Each row of a before or after table is a point. The points were changed in one or more steps. Then noise was added and the rows were shuffled. The steps act on columns, c1 being the first. What was done? A step turns or swaps two columns, mirrors them in a line or flattens them onto one, adds a multiple of one to another, or multiplies or shifts one. Angles are multiples of 10 degrees, from the lower column toward the higher: turns from -170 to 170, lines from 10 to 170 but not 90. Use the fewest steps. Two steps may share a column if one is a turn and the other turns, adds or multiplies; they go together, in the order done. Otherwise the lowest column goes first.

Before (9 x 3):
[[-17  20  -2]
 [ -9  -3   2]
 [ -3  -6  -6]
 [-19  -8  27]
 [-16  18  -9]
 [ -8  31  -4]
 [-20  -1  -2]
 [  9  -7  -5]
 [-14  -7  -1]]
After (9 x 3):
[[-24  31  -4]
 [-27  -3   2]
 [-42  -7  -1]
 [-51  20  -2]
 [ 27  -7  -5]
 [-48  18  -9]
 [-57  -8  27]
 [ -9  -6  -6]
 [-60  -1  -2]]
Steps: multiply c1 by 3

Before (14 x 9):
[[  5  17   8  48 -54 -19   5 -43 -41]
 [ -1  13 -26  30 -56  12  -8   3 -40]
 [ -3 -38  40 -26  17  16   5  -8  39]
 [-15  -6  14  47  -9   4  32  14  24]
 [  0 -18 -15  18 -19 -30   6   1  43]
 [  5 -58  20 -11  46  18 -14   6  31]
 [-10  42  17  30 -60  11 -14   1 -17]
 [ -3  53 -21  27 -38   2 -14 -33   6]
 [ -5 -14  31 -38  27 -26  12  24  10]
 [ 13  39 -14  52 -34 -13 -26   4 -33]
 [ -3 -32  -4 -25  43  11  45  -5  24]
 [ 13  43  -6  36 -29  15   7   2 -15]
 [-40 -21  21   0  55  -5  -2  -5  15]
 [-39  18 -20  24 -54   3  -8  -4 -20]]
After (14 x 9):
[[  0 -18 -15 -12 -21 -33  29   2 -33]
 [ -5 -15  31 -45  28  13   0  23 -15]
 [  0  14 -26  29 -55 -15 -25   3  32]
 [  5  16   8  16 -53 -50 -36 -42  22]
 [ 14  45  -6  36 -30 -18 -15   2   4]
 [-14  -7  13  33  -8 -34  -2  15 -39]
 [  5 -58  21   7  46  19  33   7  -9]
 [ 13  39 -13  23 -34 -48  -8   4  41]
 [ -2  53 -21  20 -39 -19  14 -33   7]
 [ -4 -39  40  -4  18  30  26  -8 -29]
 [ -3 -32  -4  -9  42  26 -10  -4 -50]
 [-40  18 -19  18 -55 -17 -11  -4  20]
 [-39 -21  22  -2  55  -3  13  -5  -9]
 [-11  42  16  29 -59 -16  -4   2  22]]
Steps: turn c4 and c6 by -50 degrees; turn c7 and c9 by -130 degrees

Before (11 x 14):
[[ 36  16  12  -9   9  16  -4 -33  20 -12 -24   0 -29   1]
 [ 12 -21  -4 -13  -2 -21 -18  11  18  -3  -1   6   7  -7]
 [ 16 -58   8 -26 -25  -2  16 -14 -11  14  -9 -13 -15  16]
 [ -1 -28 -29  17 -34  29  -9 -33   2   4  27   9   7 -16]
 [ 30  -4  -9   1  -4  12   9   7  -5  29  11  32  -4  27]
 [ 12   2   7  23  18 -34   8 -14 -57  26   7  17  15  16]
 [ 16  35 -17  33 -17  21  16  26  15  18 -25   3   0  40]
 [  8 -14 -22 -15  16  -7  23   0  -5  -1  14  27   7 -12]
 [  2 -13  15 -35 -11 -19  34  23  20  28  37  -8  -9 -13]
 [ -5 -21  23   5 -11  18  -2  17  21 -14 -14  -7  11  10]
 [-15   5  36  -6 -33 -11  -7  18   0  21 -44   6  13  32]]
After (11 x 14):
[[-14  -6  36  -4 -33 -11  -9  19  -1  21 -44   6  12 -32]
 [ 37  14  12  -8  10  17  -6 -34  20 -12 -24   1 -29  -5]
 [ 16 -60   8 -28 -25  -3  12 -15 -11  14 -10 -13 -15   5]
 [ 10  -9 -24 -19  14  -8  21   0  -4  -2  12  27   7  16]
 [ 12 -18  -3 -11  -3 -20 -20  10  18  -3  -2   7   7  15]
 [ 11  -4   7  21  18 -33  12 -13 -56  25   7  18  15 -17]
 [ -5 -23  22   5 -11  19  -1  17  21 -14 -14  -6  11  -2]
 [ 29 -14  -9   0  -4  13  11   6  -5  31  11  32  -5 -24]
 [ -2 -21 -30  18 -34  30  -7 -33   3   5  27   9   7  25]
 [  2  -8  16 -40 -11 -19  28  23  20  29  37  -8  -7  18]
 [ 16  19 -16  30 -17  22  21  26  15  18 -24   3   0 -50]]
Steps: mirror c2 and c14 in the line at 170 degrees; turn c4 and c7 by 10 degrees

Before (8 x 24):
[[ 29  26  47 -27 -33 -14 -10 -13  16 -11  -8  25  28  -7 -19  23  21  27
   -7   1   8  19   4  24]
 [ 12 -21 -19  -4   7  21  39  34  -3 -38 -10 -14  -1  53  28  10 -55 -36
  -13 -46  20   7 -30  10]
 [ 25 -28 -37 -13  32  45  55  38   3 -23  -9 -28 -31  29  22  35 -31 -50
  -10 -13  19 -19 -45   9]
 [ 60  24  21  14 -28 -18 -21 -10   5  21  13 -22  -3  -5  42  14  20  18
   20 -18 -19 -16   8 -27]
 [  1  17   8 -27 -13 -25  -1 -21  -9  12 -45   0  -1  13  -1  -1  -8  -2
  -18 -12 -12  25   0  27]
 [ 12   0 -22 -30 -28 -40   3 -19 -43  -6  -5  23  18  22 -25  -3  -1   9
  -18  -8 -31  36  -8  21]
 [ 24  42 -18  15  29  -3  25  20  43  20  42 -44 -21  22  33  49  -9 -13
   23 -13  46 -27   2 -15]
 [ 36  26  19   7 -24 -19  31 -34  -1  14 -10  10  18   9  -6  27  25   4
   -8  -2  15  29  35  28]]
After (8 x 24):
[[ 36  18  19   6 -24 -18  31  25  -1  15 -10 -24 -25   9  -5  27  25   5
   -8  -2  13  28  36  28]
 [ 59  -3  21  14 -28 -18 -20 -14   6  21  13 -20 -23  -5  44  14  21  18
   21 -18 -19 -16   7 -26]
 [ 12  19 -24 -30 -27 -39   3  30 -43  -5  -5  -5   0  22 -25  -4   0   9
  -17  -8 -31  36  -7  21]
 [  2  -1   8 -26 -13 -25  -1  11  -8  12 -44 -18 -16  12  -1  -1  -7  -2
  -17 -12 -12  25  -1  27]
 [ 24 -21 -17  15  28  -3  24 -48  42  19  43  -5 -42  24  32  49 -10 -12
   23 -12  45 -27   2 -16]
 [ 25 -30 -37 -14  32  45  56 -42   4 -23  -9  19  28  29  22  35 -31 -50
  -11 -14  19 -18 -45   9]
 [ 29  27  48 -27 -34 -13 -10  29  16 -10  -7   1 -26  -6 -20  23  20  28
   -6   3   8  21   4  24]
 [ 12  -1 -18  -4   6  21  39 -30  -3 -37 -10  22  22  52  27  12 -54 -36
  -13 -44  20   7 -31  10]]
Steps: turn c2 and c13 by -90 degrees; mirror c8 and c12 in the line at 60 degrees
